Each row is a point. Each copy is the shape, with its points in the same order, turned, moved and blurred by noise. Say if it was mirrored as well.

Shape:
0: -.32 -.38
1:  .02 -.08
2:  .05  .10
3:  .41 -.03
4:  .01  .29
5: -.58 -.26
6: -.18 -.23
Copy 1 (7 x 2):
0: -.41  .22
1:  .03  .09
2:  .08 -.11
3:  .40  .17
4:  .11 -.30
5: -.62  .02
6: -.26  .15
Copy 1 is: mirrored
Copy 2, 7 rows:
0:  .05 -.62
1: -.04 -.20
2:  .05 -.05
3: -.33  .07
4:  .17  .10
5:  .29 -.71
6: -.01 -.47
Copy 2 is: mirrored
Copy 3:
0:  .30 -.44
1:  .08 -.08
2: -.12 -.03
3:  .13  .35
4: -.31  .04
5:  .11 -.65
6:  .21 -.31
Copy 3 is: only turned

Shape, 8 rows:
0: -.14 -.18 -.55  .00
1:  .02 -.33  .09 -.21
2: -.06 -.11  .31 -.36
3:  .41  .32  .37  .35
4: -.12  .69 -.04  .12
5:  .06 -.29 -.28 -.23
6:  .00 -.25  .45  .20
7:  .09 -.08  .37  .26
Copy 1:
0:  .36  .38  .23  .43
1: -.11 -.12  .23  .44
2: -.43 -.08  .03  .30
3: -.03 -.29  .18 -.57
4: -.11  .47 -.07 -.42
5:  .05  .15  .39  .47
6:  .00 -.46 -.17  .08
7:  .03 -.33 -.05 -.07
Copy 1 is: mirrored
Copy 2, 8 rows:
0:  .40 -.01 -.46  .12
1: -.21 -.25 -.19  .00
2: -.44 -.05 -.10 -.09
3:  .02 -.05  .73  .10
4:  .20  .62  .28  .06
5:  .13 -.21 -.40 -.09
6: -.33 -.27  .18  .34
7: -.14 -.19  .30  .31
Copy 2 is: only turned

Shape, 11 rows:
0: -.11 -.05  .34 -.15 -.20  .35 -.47 -.43
1:  .36 -.04  .11  .01  .03 -.05  .29 -.07
2: -.63 -.13 -.25 -.21 -.34  .29  .11 -.32
3:  .14  .07  .12 -.40  .23  .16 -.28 -.02
4:  .55 -.06 -.06 -.15 -.16 -.20 -.31  .13
5: -.43 -.45 -.16  .38  .02 -.27  .39  .37
6: -.59  .04  .11 -.48 -.44  .36 -.33 -.10
7: -.29 -.45 -.53  .45  .24 -.14  .22  .18
8:  .12  .21  .38 -.40 -.10  .05 -.32 -.26
9:  .14  .18 -.06  .00  .07 -.46 -.20 -.04
10: -.36  .37  .06 -.06 -.37  .45 -.17 -.04
Copy 1, 11 rows:
0:  .03 -.29  .26 -.57 -.15 -.29 -.14 -.03
1:  .27  .17  .19  .13 -.13  .29 -.11  .25
2:  .07 -.52 -.39 -.48 -.48  .21  .07 -.05
3:  .18  .19  .10 -.19 -.01 -.21  .29 -.13
4:  .40  .51 -.11 -.10  .08 -.25 -.18  .28
5: -.21  .04 -.48  .42 -.75  .35 -.36  .09
6: -.18 -.26 -.19 -.85 -.40 -.19  .22 -.03
7:  .07 -.08 -.57  .52 -.53  .27 -.43 -.25
8:  .03  .08  .29 -.39  .16 -.24  .19  .18
9: -.08  .18 -.18  .15  .27 -.07 -.13  .17
10: -.14 -.03 -.08 -.77 -.16  .19 -.03 -.23
Copy 1 is: mirrored
Copy 2 (11 x 8):
0: -.16  .22  .12  .06  .29  .35 -.41  .31
1:  .26 -.12  .15 -.20 -.18 -.19  .14  .27
2: -.19  .20 -.35 -.36  .33  .11 -.24 -.39
3:  .20 -.16  .13  .11  .19  .42  .12  .23
4:  .11 -.41  .31  .22 -.40  .12 -.06  .12
5: -.32  .21  .02 -.19 -.19 -.42  .62 -.43
6: -.13  .36 -.16 -.10  .21  .67 -.33 -.26
7: -.39 -.13 -.19  .04  .04 -.58  .57 -.35
8:  .32  .07  .32  .06  .14  .42 -.25  .22
9:  .34 -.13  .35  .33 -.05 -.13  .06 -.16
10:  .09  .44 -.41  .08  .03  .33 -.24 -.03
Copy 2 is: mirrored
